Each row of a before or after table is a point. One or more steps were done to the points. Then noise was added and the rows were shuffled. The steps act on columns, c1 being the first. Name the steps. A step turns or swaps two columns, mirrors them in a line or flattens them onto one, adds a multiple of one to another, or multiplies or shifts one. Angles are multiples of 10 degrees, from the lower column toward the higher: turns from -170 to 170, lines from 10 to 170 but not 90. Use the fewest steps. Two steps may share a column if one is a turn and the other turns, adds or multiplies; they go together, in the order done. Otherwise the lowest column goes first.
In the rows, zero is written as 128.

Before (12 x 2)
[[126 104]
 [158 148]
 [106  87]
 [ 84 126]
 [159 107]
 [104 120]
 [149 106]
 [182 143]
 [117  78]
 [173 105]
 [156 149]
 [119 137]]
After (12 x 2)
[[160 159]
 [113 148]
 [121  91]
 [ 91 123]
 [118  94]
 [ 98  82]
 [141 127]
 [ 96 133]
 [ 79 116]
 [144 149]
 [118 174]
 [104 173]]
Steps: turn c1 and c2 by -140 degrees

Before (10 x 4)
[[124 129 146 140]
 [ 64 137  93 149]
 [120 117 125 147]
 [113  73 123 132]
 [ 47 162 129 153]
 [142 107 162 120]
 [123 166 143 141]
 [137 124 160 119]
 [124 172 114 121]
 [172 136 152  76]]
After (10 x 4)
[[115 112 165 114]
 [138 163 142 133]
 [145 122 129 138]
 [148 136  93 190]
 [121 171 116 136]
 [132  72 123 142]
 [135 126 149 129]
 [151 164 129 211]
 [116 126 158 123]
 [ 73 138 153  86]]
Steps: turn c1 and c4 by -90 degrees

Before (9 x 9)
[[116 116 163 108 139 146 152 148 113]
 [111 146 177 149  96  80 154 143 142]
 [ 86  97 150 146 116  97 109 188 151]
 [104 147 161  88 143 156 113 191 159]
 [142 102 127 117  88 101  90 153 157]
 [ 94 163 108 116 103  78 124 124  75]
 [112 166 134 156 111 124 139 112  76]
 [ 62 136 112 115  98 137 123 113  91]
 [123 171 134 131  99 124 178 153 100]]
After (9 x 9)
[[104 147 170  88 140 112 112 191 159]
 [113 162 128 161 115 122 139 112  75]
 [119 118 162 107 137 108 154 150 111]
 [143 101 105 130 129 116  87 154 159]
 [ 95 163  78 123 130 123 126 124  73]
 [123 172 127 137 124 119 180 152 100]
 [112 144 113 154 118  60 153 143 145]
 [ 65 133 127 125 131 143 123 113  90]
 [ 86  99 112 148 120  96 110 192 148]]
Steps: turn c3 and c6 by -60 degrees; flatten c4 and c5 onto the line at 160 degrees

Before (13 x 12)
[[ 96 102 108 154  78 171 167 149 144 159 156 136]
 [154  96 134 151 160 120 117 122 115 133 128 184]
 [145 105  88 168  78 145 137  84 146 128 111 160]
 [144 110  82 149 101 146 151 144 152 152  74 184]
 [142 170 143 124 122 136 112 161 130 178 168  95]
 [132 139 150  77 153 150  98 164 124 105 169  82]
 [113 146 144 126 135  93  88 182 133  96 175 101]
 [158 151 144 106 123 126  84 183  84  87 188 135]
 [154 120  88 151 147 106 163 118  87 121 105 158]
 [113 151 177  86  93 120 133 153 129 143 156 114]
 [115 177 133 138 158 148 126 122 115 123 118 167]
 [129 105 116 168 120 139 113 126  85 132  79 153]
 [ 77 147  99  88 101 144 116 125 136 192 148 137]]
After (13 x 12)
[[136  97 103 134 162 119 115 119 117 135 129 186]
 [166 147 158 128 134  95  88 159 136  95 178 102]
 [104 120  91 138 149 106 164 144  87 121 102 155]
 [166 141 135 108 159 151 100 144 123 105 169  79]
 [116  99 155 139  78 168 167 157 141 156 157 135]
 [111 109 104 133 102 147 150 168 155 152  72 182]
 [164 168 124 125 124 133 111 145 129 180 171  97]
 [ 88 145 168 113 100 143 114 146 138 192 147 139]
 [125 177 138 131 155 147 127 119 114 121 116 167]
 [ 81 106  89 143  78 141 137 120 147 128 113 162]
 [185 151 117 117 121 129  85 159  84  86 188 135]
 [169 152 163 109  90 117 135 115 125 140 155 114]
 [117 105 123 142 119 141 110 133  83 131  79 155]]
Steps: turn c3 and c8 by -40 degrees; turn c1 and c3 by -70 degrees; multiply c4 by 0.4

Before (11 x 20)
[[140 129 137 176 144 117 157 168 171 113 180 168 164 139 114 133 155 173
   97 173]
 [ 97 154 151 176 150 148 136 159  87 163 138 139 113  98 181 124 119 152
   89 168]
 [144  81 141 155  99 148 137 171 139 172 165 110  88 143 107 140  86 162
   77 114]
 [ 82 132  75 147 161  85 123 118 164 146 144 127 127 115 136 128 156 130
  149 110]
 [139  97 141 139 159 164  86 140 138 182 172 114  85 169 108 135 110 100
  107 150]
 [130 136 109 109  97  89 153 108  89 135 118 143 148 130 163 118  84 136
  157 122]
 [ 99 144 133 177 148  93 101  87  92 104 139 107  82 120 180 150  90  90
  106 173]
 [136 121 149 115 115 133  93 130 128 110 129 119 165 142 135 137 150 105
  128 149]
 [143 104 100 162 111 136 128 102 132 155 152 143 133 141 135 165  93 137
  138 174]
 [113 101 146 121 117  99 157 119 132 129 154 146  87 110 136 174  98 105
  109 104]
 [ 90  88  75 146 182 138  87 112 175 140 128 128 102  95 106 111  98 129
  156 178]]
After (11 x 20)
[[139 179 145 139 162 162  85 144 139 205 172 116 161 171 109 134 100 136
  110 149]
 [144 150 102 163 109 138 131 104 134 161 149 144 154 138 135 162 151 109
  136 175]
 [115 169 152 120 116 100 156 119 130 123 153 146 179 109 138 173 107 134
  109 108]
 [ 90 210  78 145 181 134  85 111 170 122 131 125 166  94 107 112 121 107
  159 176]
 [ 82 158  73 149 159  88 127 119 167 138 145 127 103 118 138 124 111 129
  150 111]
 [134  77 109 107  98  93 149 109  87 139 116 138 157 132 165 117 169 124
  159 124]
 [146 160 142 153 101 147 133 174 136 182 163 112 183 145 107 142 115  77
   72 114]
 [137 146 148 116 113 134  94 128 126 117 128 119  91 144 135 138 150 144
  127 152]
 [138 147 135 174 143 119 160 169 172 119 178 167  86 136 110 133 143  88
   99 172]
 [ 99  97 133 176 148  92  99  89  96 103 138 107 187 118 181 149 110 169
  112 171]
 [ 98  53 154 177 147 150 136 162  86 148 137 138 146  99 185 123 120 118
   88 169]]
Steps: turn c2 and c18 by 150 degrees; add 1 times c9 to c2; add 0.5 times c14 to c10; turn c13 and c17 by 120 degrees

Before (13 x 32)
[[ 98 104 165 131 108 109 135 165 111 138 108 120 166 151 164 159 127 105
  150 127 137 161 138 111  92  93 138 147 148 142 113  97]
 [139 127 117 160 124 113 119 124 139  83 167 159 148 154 130 108 111 151
  113 127  98 119 101 161 127 143 146 132 159 152  99 153]
 [142 157 121 135 140 165 161 148 147 104 130 160 133 120 112 108 147 143
  113 159 131 113 104 129 151 144 123 119 131 144 104 138]
 [100 144 113 124 138 150 135 145 109 138 129 147 136 123 109 144 148 128
  138 144 144 111 137 128 153 135 124 139 123 131 138 145]
 [117 139 129 126 116 143 169 151 157 139 110 149 122 111 113 153 131 103
  150 153 142 154 142 128 153 124 135 163 116 143 149 141]
 [ 94 149 142  97 100 137 140 144 153 137 110 144 139 100 132 152 134 113
  137 148 130 119 151 117 165 139 115 129 118 142 119 132]
 [127 103 156 149 116 106 130 122 104 106 120 120 170 158 167 139 124 124
  165 119 146 157 137 139 132 113 119 129 124 159 109 109]
 [137 126 129 171 137 149 109 117 142  76 145 152 146 137 150 127 142 177
  123 128 102 155 113 143 108 141 142 123 145 130 107 156]
 [103 119  95 128 120 125 151 146 149 117 110 128 113 121 128 145 140 118
  135 156 141 142 136 108 145 140 124 153 123 109 120 109]
 [160 129 132 138 130 136 102  99 116  92 149 144 188 148 158 120 121 152
  110 137 106 148  88 165 126 122 135 158 158 138  87 141]
 [118  99 163 157 119 124 128 113 113 108 135 155 163 155 167 128 120 120
  145 108 137 158 120 114 123 130 164 156 143 124  87 123]
 [ 98 155 116 102 138 141 156 142 163 131  99 172 110 121 125 127 139 127
  131 154 156 117 136 151 145 130 118 125 123 114 143 132]
 [ 94 128 120 108 127 141 163 160 140 118 102 135 124 118 129 132 146 103
  134 151 163 137 145 127 139 146 105 137 133 129 121 174]]
After (13 x 32)
[[125  96 163 157 119  91 127 113 112 108 136 158 198 158 112 112 118 121
  142 107 137 158 121 132 122 129 164 154 147 123  85 122]
 [ 98 100 166 132 109  89 134 162 115 141 106 120 203 153 130 108 128 104
  147 129 137 160 139  98  94  92 138 147 147 142 114  96]
 [100 128 118 108 127 134 161 159 139 114 102 137 120 118 117 125 142 102
  134 147 163 134 144 120 138 147 105 136 136 131 117 170]
 [124 100 154 147 120  84 130 125 101 109 118 119 212 162 128 137 122 127
  167 119 144 159 138 115 132 113 116 128 126 164 111 109]
 [161 131 132 138 131 105  99 101 119  89 149 142 246 149 107 165 122 154
  110 134 106 148  92 125 128 126 137 159 157 139  84 146]
 [ 94 151 143  96 101 129 145 145 148 137 112 147 150 101 118 110 133 110
  138 147 132 118 150 106 161 138 116 130 115 142 121 133]
 [140 126 129 171 135 117 111 116 140  77 144 151 162 138  98 142 143 179
  125 126 102 154 115 127 106 137 143 123 147 127 107 156]
 [100 144 111 123 138 156 138 144 109 138 130 144 143 124 119 127 149 127
  138 148 146 113 136 111 154 133 122 137 122 130 137 147]
 [ 99 158 116 104 138 138 150 139 165 130 100 171  90 121 119 151 140 128
  130 158 156 116 133 123 144 128 120 124 126 115 144 136]
 [141 125 118 162 128 119 117 126 140  83 168 158 169 155 140 164 111 150
  114 130  98 117  99 146 127 144 149 129 160 155 100 152]
 [142 158 123 134 139 159 164 150 148 105 129 162 134 120 106 133 150 141
  113 159 127 110 105 150 150 143 125 115 131 145  99 137]
 [102 119  95 128 120 127 152 143 150 116 109 128 101 118 131 106 137 118
  134 156 139 142 134 118 148 141 126 150 119 113 123 110]
 [119 134 126 125 113 147 168 153 159 139 107 149 115 111 122 126 131 105
  151 153 145 157 144 103 153 125 137 164 114 144 147 142]]
Steps: mirror c6 and c15 in the line at 150 degrees; multiply c13 by 2; turn c16 and c24 by -100 degrees

Before (13 x 64)
[[107 125 117 142 162 125 114 150 133 133 129 132 107 113 117 124 155 157
  149 144 145 154 144 141 125 144 132 111 121 128 117 109 107 133 149  90
  109 134 128 139 115 140 109  77 104 182 102 143  99 132 131  98 129 120
  148 112 126 115 117 115 131 136 112 141]
 [108 127 126 119 168 122 134 126 132 162 129 121 148 115 147 115 125 132
   94 148 118 102 160 134 139 119 147 140 111 141 129 122 142 162 143 116
  142 162 129 130 115 111 133 130 103 124 117 138 110  94 150 153 119 149
  133 121 140 146 106 108 149 114  94 103]
 [125 163  99 138 139 129 121 112 137 125 127 150 144 120 119 108 142 141
  115 109 140 127 103 138 149 144 109  95 106 119 132 110  98 116 119 130
  136 132 164 153 137 115 125 129 144 109 135 122 126 121 157 146  91 114
  122 141 124 146 101 103 126  87 116 134]
 [ 95 116  84 121 112 167 146 122 112 139 127 137 133 110 133 123 134 113
  125 110 126  90 135 126 120 120 139 110 124 137 151 136 111 109 144 153
  106 112 134 148 109 150  91 112 139 125 135 135 120 137 138 126 111 113
  115 135  96 111  88 139 125 128 120 133]
 [160 149 128 102 147 120 126 154 126 134 139 120 144 110 135 111 135 134
  140 154 116  88 136 123 113 139 124 116 126 148 117 140 119 121 138  97
  139 123 166 139 128 116 137 125 102 133 127 145 105 113 116 152 131  88
  142 155 100 124  65 126 111 127 106 135]
 [129 137  91 141 152 131 141 111 157 118 112 123 145 148 138 116 151 128
  138 129 135 104 132 134 112 124 121  99 130 128 146 116 128 146 131 109
  122 128 144 184 117  90 149 123  92 141 117 138  84 118 156 118 111 124
  102 110 143  88 100  94 121 127 137 103]
 [ 81 127 115 155 116 117 125 134 124 121 115 131 133 102 128 125 121 145
  131 113 121 129 123 151 103  94 129 115 104 126 103 104 140 154 120 113
  145 126 139 134 134 106 123 158 130 105 135 125 110 110 171 115  69 117
  103 127 120 124 100 134  95 111 133 136]
 [117 136 125 117 122 154 127 152 114 134 130 100 141 119 146 127 104 141
  168 135 160 124 147 119 107 158  88 113 117 111 128 133 111 147 134 133
   96 127 149 137 117 133 143  98 114 119 117 124  83 143 156 138 126 125
  110 123 107 128 103 145 106 121 139 122]
 [ 85 107 129 103 150 161 124 167 138 133 161 102 143 135 128 107 139 123
  140 118 154 125 127 124 142 101 151  98 140 128 115  94 150 113 120 125
  144 114 145 185 124  83  92 138  95  97 117 134 139 117 148 153 120  99
  140 103 117  93 129 113 152 150 108 145]
 [117 117 109 146 126 161 126 160 139 124 121 139 129 102 127 116 131 139
  117 154 148 120 116 140 112 115 128 114 136 144 119 101  97 118 129 106
  105 116 127 139 111 112 110 122 100  99 131 126 107 154 114 106 152 115
  154 140 133 109 142 143 111 142 122 129]
 [123 140 107 131 145 132 135 149 137 142 125 132  97 129 111 103  88 128
  133  99 121 113 111 147 114 143 140  99 126 152 150 129 105 121 149  99
  125 127 151 139 118 106 141 141 124 148 131 141 104 142 140 145  82 123
  104 157 124 135 102 112 131 130 132 137]
 [119 113 118 137 136 156 109 146 115 113 120 120 150 133 133 107 125 139
  138 129 127 138 126 122 108 111 117  60 123 123 137 101 128 121 123 141
  130 113 150 164 138 113 134 132 154 147 101 120 130 134 122 131 129 133
  127 144 133 109  90  97 122 104 120 133]
 [147 128 134 168 149 179 132 112 130 115 130 149 128 110 136 136 131 127
  146 131 107 117 130 131 105 128 128 147 145 110 113 110 129 113 149 106
  141 126 158 153 128 117 122 140 109 107 139  96 119 123 126 121 122 110
  160 126 111 163 106 117 140 113 103 112]]
After (13 x 64)
[[ 80 126 115 152 116 118 126 135 124 122 113 130 134 102 129 125 121 146
  137 139 119 127 125 150 101  94 131 116 103 127 102 104 142 155 120 115
  146 124 139 134 133 105 125 158 129 104 133 127 110 109 173 116  70 119
  151 125 123 124 100 135  93 112 131 135]
 [116 117 106 146 125 162 124 160 137 122 122 141 129 100 126 117 132 139
   94  83 148 120 115 141 112 116 127 113 136 145 121 102  97 117 129 108
  105 116 128 139 109 114 109 123 100  99 131 129 108 154 114 106 153 116
  132 139 133 110 140 144 111 140 121 129]
 [ 87 107 127 106 149 163 123 165 136 134 160 103 144 137 131 107 140 124
  163 142 155 124 128 123 144 101 151 100 141 127 114  93 153 115 119 123
  142 115 144 184 127  82  92 138  94  98 117 132 138 116 148 151 120  98
  102 103 115  94 133 113 150 153 106 144]
 [125 163  97 138 138 132 119 112 136 124 127 151 143 120 122 106 141 140
   91 139 139 129 101 138 150 143 105  96 106 119 132 109  99 117 120 130
  137 132 165 153 138 114 125 128 143 109 134 122 126 120 156 148  92 113
  126 142 127 145 101 103 125  86 116 135]
 [108 127 127 118 166 122 135 128 133 162 129 122 145 115 146 116 125 132
   26 115 119 105 161 133 139 117 148 139 109 141 130 122 142 162 141 116
  143 163 129 130 116 112 132 129 103 125 115 138 111  93 151 152 121 147
  133 119 141 147 107 108 150 115  93 104]
 [117 137 123 118 123 155 125 153 114 135 128  99 142 118 145 128 107 144
  248 140 159 127 147 119 107 157  88 114 118 110 128 135 111 147 131 133
   96 127 150 137 117 133 144  99 115 118 116 125  81 142 154 138 125 126
  143 123 107 128 103 147 106 121 137 120]
 [108 126 117 143 162 127 115 151 132 135 129 133 106 113 116 125 154 155
  192  95 144 154 144 141 127 145 133 111 121 129 117 109 110 131 148  91
  110 135 130 140 116 142 108  76 105 183 104 144  99 133 130  98 129 119
  126 113 125 114 116 117 132 137 114 142]
 [159 150 130 100 149 118 127 152 125 133 139 121 143 108 135 110 136 132
  164 115 117  89 136 123 112 140 124 115 124 151 117 142 118 121 139  96
  139 124 169 139 127 117 137 126 102 133 127 145 104 116 117 154 131  87
  120 153 100 124  65 129 113 126 105 137]
 [ 95 116  83 121 112 169 145 123 111 140 127 138 134 110 134 123 136 112
  120 155 126  88 134 124 119 118 138 110 124 136 150 136 110 108 143 152
  106 110 135 149 109 148  92 112 139 125 135 136 122 137 136 126 113 113
  124 133  97 111  87 140 125 127 120 134]
 [147 126 133 169 148 179 131 112 129 116 130 148 129 109 134 138 132 125
  182  85 106 115 130 133 104 128 127 147 145 109 111 109 127 112 147 105
  143 126 158 152 129 118 121 139 110 107 140  94 120 122 125 121 120 110
  125 127 109 163 107 118 140 112 101 112]
 [121 141 104 129 142 133 136 149 137 142 125 130  97 127 112 103  87 129
  145 165 119 113 113 148 115 144 140  99 127 151 150 128 103 122 148  99
  124 126 152 140 118 107 141 141 124 147 130 141 103 139 139 144  81 124
  131 156 125 134 102 113 128 129 131 137]
 [118 113 118 137 135 156 108 147 113 113 121 121 151 133 134 106 128 140
  158 123 129 137 126 123 107 111 118  58 124 120 135 100 129 121 125 138
  130 115 150 163 137 115 135 132 154 148 100 120 130 134 122 132 131 133
  134 142 134 109  89  97 122 103 120 132]
 [129 137  91 143 151 132 141 111 158 118 111 120 146 145 136 115 149 129
  161 137 137 104 133 134 111 123 124 101 130 128 146 116 128 145 133 112
  121 129 144 183 115  91 147 122  91 143 118 139  87 119 155 119 110 124
  157 109 143  86 102  94 120 128 137 104]]
Steps: add 0.7 times c4 to c20; turn c20 and c55 by 140 degrees; multiply c19 by 3

Before (14 x 64)
[[144 141 142 111 103 108  93 111  85 131 105 127 126 120 110 117  84 165
   98 113 171  88 159 101 109 110 106 182  80 114 121 129 169 132 166 163
  140 102 150 184 118 122  89 118 145 129 133 161 139 157 141  95 142 154
  120  82  93 143  55 129 168  81  98 147]
 [153 170 123 178 104 116 128 144 110 121  99 144 139 158  89 160 147 163
  144 109 120 128 138  89 149  87 154 154 128 149 121 190 163 158 113 146
  155 141 105 172 173 157 120 162 147 119 155 200  93 115  79 176 106  95
  176 101 100 125  75 123 168 112 180 156]
 [136 145 118 120 160 148 151 162 109 156 106 114 135 145 131 160 173 160
  118 126 123  68 169  94 163 118 121 118 149 157 119 131 125 133 162 116
  130 122 158 157 144  76 115 166 150 102 159 211 107 158  99 119 128 130
  124 144 111 111 128 133 146 124 145  95]
 [137 168 153 157  92 151 159  74  98 176 132 160 144 172  90  91 111 137
  133 164 102  93 164 134 133 123 101 135 106 128 105 149 156  74  91  98
  158 190 111 126 125 147 124 116 146 128 134 153 144  99 137  82 144  96
  176 134 142 154 123  91 126  71 140 129]
 [123 129 109 115 147 136 131 143  79 139  85 136 116  89  51 121 113 135
  153 132 128 119 135 126 167 121 171 128  97 108  90 115 144 111 100 145
  133 125 104 146 131  99 148 162 157 118 128 135 156  93 142 147 130  85
   89 147 129 158  97 141 116 126 175  99]
 [106 141 111 162 121  76 146  89 142 198 166 153 135 155  97  87 144  90
   87 152 158 135 131 119 110  93 116 168 126 135 136 182 136 146 165 108
   78 107 120 134 126 167 139 148 138 160 145 118  97 100 139  89 100 124
  134 129 142 156 113 121 131 120 112 160]
 [144 106 119 100 116  98 119 148 143 171 114 142 113 113  98 154 109 126
  163 110  90  96 166 108 123 155 172 166 109 123 110 111 105  72 137 165
  107 120  93 112  96  79 157 123 145 156 124 150 154  86  80 130 148 156
  113  96 128 137 125 136  92  89 118 101]
 [102 147  89 169 113 111 163 118 160 117  84 147 162 113 137 126 161 101
  156 171 130  79 123 101 135 122 175 102 112 162 154 165 155 121  87 167
  123 163 174  93  98 144 160 142 100 157 106 126 121  97  58 170 160 160
  136 113 143 147  93 121 135 134 132 136]
 [ 98 119 151 145 158 100 174 137 122 139 153 109 121  91 129  99  90 158
  114 152  84 123 153  88  94 122 106 174  71  81  92 111  95 155 121 130
  106 108 170  98 134  87 119 139  79 138 111 124  90 113  92 144 109 162
  103 158  94 148  85 116 167 120 115 136]
 [113 154 104 102 127 133 100 121  85 131 168 147 179 146  95 139 159 134
   99 147  94 152 206 103 161 130 172 149  94 161 140 151  88 131 128 183
   98 152 118 176 105 121  76 117  98 135 134 150 119 152 130 133 165  94
  105  96 170 158 122 113 153 114 158 108]
 [ 78 125 154 141 162 126 169 108 118 150 153 156 139 134 104 139 100  91
  100 138 101  73 156  46 107 142  87 108 101  98 106 113  87  89 119  93
  122 137 155 135 174 148 104 119 122 179  76 137 147 171  95 108 167 171
  117 143 140 111 102  84 109  94  90 141]
 [ 93 160 152 120 150 104 101 155  83 123 101 100 185  89  74  96 131 173
   90 127 174  94 127 121  88 139 130 154 144  85 100 159 113 105  98 176
  125 171 130 123 156 101 113  81  84 181 128 136  88  95 117 112 154 157
  183  90 146  66  89 140 132 109 128 105]
 [157 187 110 158 136 119 158 117 152 159 157 159 127 145 131 164 137 140
  145 133  93  89 165 106 102 119 113 144 145 107 136 121 106  86  95  94
  101 131 108  89  91 144 136  91 115 138 138 189 152  97 100 160 114 151
  144  95  92  87 136 112 102 154  91 150]
 [136 183 117 158 145 126 102 140  90 106 117 142 119 133  96 139 114  93
  127 166 114 133 112 108 158 158  94 133 142  87 145 159 113  73  87 136
  132 111 182 100 171 165  72 143 115 173 134 145 159 132  94 146  75 161
   99  73 174 115 107  98  87 134 176 158]]
After (14 x 64)
[[119 145 154 141 163 127 168 110 118 150 151 156 139 135 102 140 101  92
   99 137 102  74 156  47  79 140 158 107 101  99 107 111 157 127 118  95
  123 135 155 135 174  95 106  77 123 176  76 137 145 171  94 141 168 170
  117 141 138 112 103  82 111 152  88  93]
 [166 148 119 121 158 149 149 162 108 157 105 114 134 143 131 161 175 160
  117 126 122  69 170  95 152 117 153 116 146 157 117 132 143 149 162 118
  131 124 157 157 145 174 111 136 146 104 156 214 108 157 100 101 130 133
  122 142 111 112 126 132 146 144 145 139]
 [148 149 111 161 120  78 145  92 142 199 164 154 133 154  96  86 147  91
   85 149 157 136 129 120 132  96 128 168 128 136 135 182 104 102 164 108
   79 108 119 134 125  91 137 105 139 157 144 118  96  99 137 121 100 125
  134 130 142 156 114 122 131 129 116  81]
 [140 124  89 169 112 112 161 119 161 119  86 146 161 113 137 128 163 101
  155 173 130  77 126  99 130 123  79 104 115 163 154 164 101 139  87 168
  125 159 176  93  99 132 161 101 100 158 107 126 120  95  58 148 160 161
  137 114 141 146  93 121 136 124 132 165]
 [162 106 109 115 146 135 131 142  78 140  85 136 117  90  55 121 113 139
  156 134 128 118 135 127 137 118  97 129  97 108  88 115 127 167 100 146
  131 124 103 145 131 168 147 121 155 118 129 136 155  96 142 116 131  82
   91 146 129 158  95 141 118 143 175 164]
 [117 182 154 156  92 152 160  76  98 176 132 160 144 173  91  93 109 138
  134 165 101  96 165 132  75 122 148 137 106 129 106 149 104 154  93  98
  157 192 112 127 127 103 125 141 148 128 135 153 143  98 136  89 143  98
  176 134 139 154 123  92 127 183 139 103]
 [118 132 107 102 126 131 100 120  84 130 170 147 179 146  94 138 159 136
   97 144  95 152 207 103 151 128  93 147  95 163 140 149 172 146 129 183
  101 152 120 173 105 150  75 113  96 135 135 148 120 152 132 136 163  97
  102  95 169 160 120 114 154 152 158 131]
 [123  84 120  99 115  99 120 150 145 172 115 141 113 115  98 152 109 124
  162 112  90  99 166 108  75 156 103 163 111 124 110 111 161 151 137 165
  107 118  91 112  96 191 157 144 145 154 124 149 152  87  79 120 148 155
  112  96 127 134 121 135  94 163 117 139]
 [118 153 141 110 101 108  94 110  86 132 106 129 125 119 111 119  83 164
   97 113 173  87 162 101 110 110 151 182  80 115 121 128  82  97 164 165
  141 102 150 185 120 127  89 143 145 128 133 159 137 157 140 100 143 153
  121  82  92 144  55 129 167 165 100 104]
 [ 80 159 153 120 150 103  98 154  83 124 101  98 184  88  74  98 130 173
   91 128 171  94 126 120  83 140 135 155 144  86 100 158 151 109  98 177
  125 169 131 125 156 156 113  94  82 183 127 138  85  96 117 106 154 154
  183  91 148  68  86 139 132 131 129 123]
 [137 130 151 150 156 101 174 139 123 142 153 110 122  91 132 100  89 156
  114 152  81 125 152  89 126 120 163 174  71  80  92 110 151  83 120 129
  108 106 172  98 135 159 118  96  80 135 113 124  91 114  93 157 110 163
  102 159  95 146  85 117 165 125 114 127]
 [145 202 117 159 143 127 103 140  90 106 116 144 117 135  97 141 113  95
  126 166 115 133 114 107 107 159 147 132 141  89 144 160 127 187  88 136
  135 113 181  99 169  81  73 136 119 174 135 145 160 131  94 165  73 161
   98  73 174 116 111  96  89 135 175 118]
 [ 90 192 111 158 135 118 160 120 150 156 160 158 127 147 131 163 139 142
  147 128  92  88 165 107  86 120 136 143 146 108 136 121 134 147  92  93
  100 130 106  89  93 109 138 157 117 136 139 189 152  98 102 174 115 150
  140  95  90  90 135 113 103  96  89 131]
 [160 158 123 177 106 116 128 145 111 121  98 144 142 159  89 160 146 162
  146 109 120 127 137  89 160  90  93 152 127 149 119 189  84 117 112 145
  154 143 103 172 174 108 121 152 144 121 155 199  92 115  77 162 104  96
  178 100  99 127  74 124 169 149 182 160]]
Steps: swap c1 and c44; add -0.5 times c27 to c2; turn c27 and c42 by 160 degrees; turn c25 and c62 by 160 degrees; turn c25 and c34 by -130 degrees; turn c33 and c64 by 150 degrees; turn c52 and c64 by 50 degrees
